Each row is a point. The window is the flat piece filled in between its corners: a triangle in 3 columns, a solid with four corners in 4, and so on. A path goes straight from each point to the next, and from the last back to the first. List the points from which the path goes on through the window.
In the rows, zero is written as 128.

Window (3 x 3):
[[159 110 101]
 [ 85  43 122]
 [104 203 166]]
Path:
(1): [179 137 179]
(2): [138 176  85]
(3): [ 64 203 111]
(4): [138 127 180]
(5): [144 166 163]
(6): [ 72 166 100]
(7): [ 53 116  77]
(8): [137  72 125]
Through the window after points: 3, 5, 7

Window (6 x 6):
[[136 122  76 132 136 130]
 [180 127 163  55 156 110]
 [163 125 142 109  80  66]
 [106 174 150 114 100 118]
 [146 103 178 133 144  81]
 [209 177  34 232 127 249]]
Path:
(1): [167 195 133 141 136  54]
(2): [167  73 115 129  67 167]
(3): [102  73  93 101  71 155]
(4): [172 183  93 157 187 100]
(5): [178 179 120 139 122  62]
(6): [152  99 144 108  85 104]
(7): [146  59 174  71  71 119]
(8): [140 146 133 112 153  46]
Through the window after points: 1, 3, 5

Window (9 x 9):
[[ 77 155 122 164 123 128  85 143 169]
 [ 93 151 183  84 120 147 161  79 109]
 [208 187 111 123 148  88 249 111 119]
 [106 122 125 116  86 152  87 178 138]
 [130 141 121 154 139 150 156 177  96]
 [153 151 134 172 125 165  85 147 150]
 [115 110 115 136 141 141 101 107 140]
 [112 142 105 191  85 127  79 124 130]
 [ 80 127 125 148  89 172 134 112 164]]
Path:
(1): [118 125 161 171 113 120 135 156 150]
(2): [105 171 102 135 134 137 110 114 147]
(3): [113 180  89 113 118 149 146 116 135]
(4): [128  94 171 156 130  98 170 125 116]
(5): [102 121 154 149 103 138 124 111 150]
(6): [123 174  95 110 139 143 131 112 127]
(7): [127 169  85 129 105 162 103 112 114]
(8): [131 138 175 152 131 150 120 134 147]
(9): [103 128 196 126 104 103 150 106 137]
(10): [116 163 132 115 131 159 140 108 121]
(11): [131 176  78 137 127 150 102 129 135]
(12): [ 88 126 164 157 108 118 129 145 155]
(13): [129 119 145 127 109 139 130 128 132]
(14): [111 165 102 124 130 170 130 116 117]
(15): [131 162 105 146 117 154 119 135 139]
(16): [126  95 183 143  98 124 143 141 149]
Through the window after points: 1, 7, 9, 11, 15

Window (11 x 11):
[[162 179 122 146  44 104 186 167 127 169 128]
 [139  61 171 112  74 108 112 124  94  88 196]
 [123 170 180 132 126 114  12  76 100  58 174]
 [100 172  86 114  67  82 201 153 226  86 171]
 [144  81 112  88  64 124  96 136 199 156  63]
 [208  69 125 112 102 106 177  81 198 124  50]
 [ 70 143 173 129 212 138  79 149  61 138 187]
 [104 152 100  54 142 115  86  75  86 119 187]
 [ 33 181 175  76 154 184  70  83  49  62 134]
 [178 180  72 114  85 120 179 236 143  80 168]
 [193 141 170  42  91  80 210 211 185 165 150]]
Path:
(1): [144 153 141  94  88 146 169 155 210 152 154]
(2): [155 143 120  70 106  76 150 162 144 119 104]
(3): [107 124 133 107 127  55 103 163  83  65  97]
(4): [187 158 134 122  55 184 162 123 213 143 189]
(5): [138 167 149  99 102 178 150 122 137 114 168]
(6): [ 75 146 147  87 135  65 110 161 101 108 125]
(7): [111 147 123 115 108  82 149 154 127  82 109]
(8): [174 129 143 119  78 157 125 163 162 130 168]
Through the window after points: 5

Window (14 x 14):
[[172 116  80 150 164 194 111 167 116 160  59 101  72 114]
 [ 23  25 139 129  94 119 191 121 155 122 164 211 102 119]
 [126  36 166 109 120 101 114 107 169  98 126 104 143 136]
 [166 166 139 164 154 113 164 128 104 170  48  74  55 121]
 [249 157 101 154 159 157 148  95  81 139  85 127  87 112]
 [181 131 100 130  98 118 111 154  81 178  28 160  98 127]
 [  7  21 144 121 146 116 156 107  44 130 152 165 124 153]
 [158 172  89 110 210 131 145 102 126 147  31 134 113 130]
 [174 187 129 158 164 132  68 122 122 174 104 127  91 105]
 [131  99  90  94 108  79  97 103 166  59 157  99  60 171]
 [109 121 143  82 118 106 139 164 133  38 153 112 122 113]
 [204 162  87 122 147 132 150 162 122 205 110 102 117 160]
 [127  67  91 164 145  45 122 156 152  69 154 121 123 120]
 [105 104 112 178  76 112 115 129 173  41 147 109 150 187]]
Path:
(1): [135 106  81 111  99 111 109 108 150 100 129  97  99 119]
(2): [ 98  96  67 164 117 132 110 122 144 136 101  72 132  66]
(3): [152 114 156 105 149 110 123 160 129 112 105 160  85 187]
(4): [146 100 160 161 167  87 137 181 123  69 113 153  91 175]
(5): [130 106  39 118 126  99 121  80 150 142 121  87 141  72]
(6): [ 69  76  88 101 104  92 118 113 104 138 127 134 131 106]
(7): [ 98  73 175 159 179 137 169 142  89  85 141 146  96 178]
(8): [133  73 146 146 140 120 140 135 105 103 127 158 120 194]
(9): [102  88 109 132 114  98 116 123 137 114 135 108 108 100]
(10): [111  96  70 112  73 155 139 114 114  80 129  60 123  61]
(11): [135 114 135 139 153  90 130 126 149 125 110 147  84 181]
(12): [125 105 140 136 155 100 132 131 137  96 124 146  84 183]
Through the window after points: 4, 6, 10, 12

Window (14 x 14):
[[104  66 165 163 198 170 136 137 116 243  73 116 117  96]
 [144 176 159 132 109 172  63  69 147 110 113 149 239 139]
 [ 69 171  94  99 199  58 166  76 182 148  52 136  64 142]
 [176 170 134 118  73 189 133  79 126  55 109  79 124  87]
 [ 64 157  99  62 107 142  46 140 165 121 148 166  98 131]
 [192 124  86 100  57  88  70  85 187 138  78 185 184  94]
 [104 147 171 100  79 164  91  73 163 138 219 177  98 194]
 [132 179  49 183  75 206 148  31 135 209 128  98  95 133]
 [169 164 150 134 122  70  45  99  87  97  57  89 171 196]
 [181 156  23  21 170 107 165 176 166 123  72 104 143  96]
 [ 68  35 110 131 175  61 124  44 154 237  89  53 208 126]
 [ 51 125 100  97 152 161 200  72  93 132  74 133  67 171]
 [ 65  72 135 188 154 103 214 185 126 130 107 140 112  99]
 [150  96  79 181 158 134 104 115 129  57 124 144  65 162]]
Path:
(1): [125  86 171 159 107 169 125 147 245 125  85 130 146 188]
(2): [140 188  78 100 129 133 114  84  74 108 108 150 101  98]
(3): [116 129 133 123 146 108 116  74 118 153 108 125 161 119]
(4): [134 123 115 137 115 160  62 110 186 139  65  89 201 185]
(5): [ 82 101  88 131  95 161 154 121 237 107  52 131 131 163]
(6): [130 149  97  79 169 120 140 117  89 149 112 123 111 115]
(7): [107 147  88 126 138 104 113  85  74  91 182 116 149  65]
(8): [120 114 135  98 135 149 142 134 186 142  45 133  99 171]
Through the window after points: 3, 5

Window (14 x 14):
[[ 84 179 128  82 207  65  95 123 118 120  26 107 126 121]
 [ 89  21  27 150  93 196  56  80  98 170 196 171 154  97]
 [ 93  81 148  93 204  35  86 189 151 118  65  68 159 156]
 [ 65  41  96 219 107 179 155 124 157 131 153 161  58  76]
 [115 139 134 124 171  74  91 150 153  83  93 133  95 223]
 [125 107  47 132  81 217 138 122 149 103 220 131 165  68]
 [207 133 186 196  90 108 130 156 145  84  71 168  97  80]
 [ 71 125 191 105 118  93  62 163 187 155 118 129  83 143]
 [167 137 176 185 127 134 160 190  91 159 144 146  65 116]
 [125 124 120 146  65 154 171  60  87 114 106  81 201 127]
 [133 112 151  85 137  35 158  86 101  88 115 122 115 108]
 [ 90  61 100 152  54 201 163 179 118 131 153 233 120  98]
 [ 58 167 159 143 153  29  61 174 104  74 111 107 146 143]
 [117  83  95  94  84 169 111 105  59  66 108  70 117 100]]
Path:
(1): [147 145  62 114  69  91 150 184 103 171  73  97 100 129]
(2): [ 65  74 165 145 130 172 102 130 156  96 168 192 126 103]
(3): [ 96 127 198 120 141 171  98 106 142  87 190 174  99 116]
(4): [126 103  72 146  84 113 125 173 145 145 105 108 133 109]
(5): [175 168  77 133  51 110  94 140 190 155  54  44  65  69]
(6): [ 52  63 181 137 210  92 136 144  66  82 184 210 188 168]
(7): [ 98  62 170 141 193 128  85 117 150  72 117 177 141 136]
(8): [115 126 122 124  87  84 157 128 113 138 126 110  85  99]
Through the window after points: 1, 3, 7
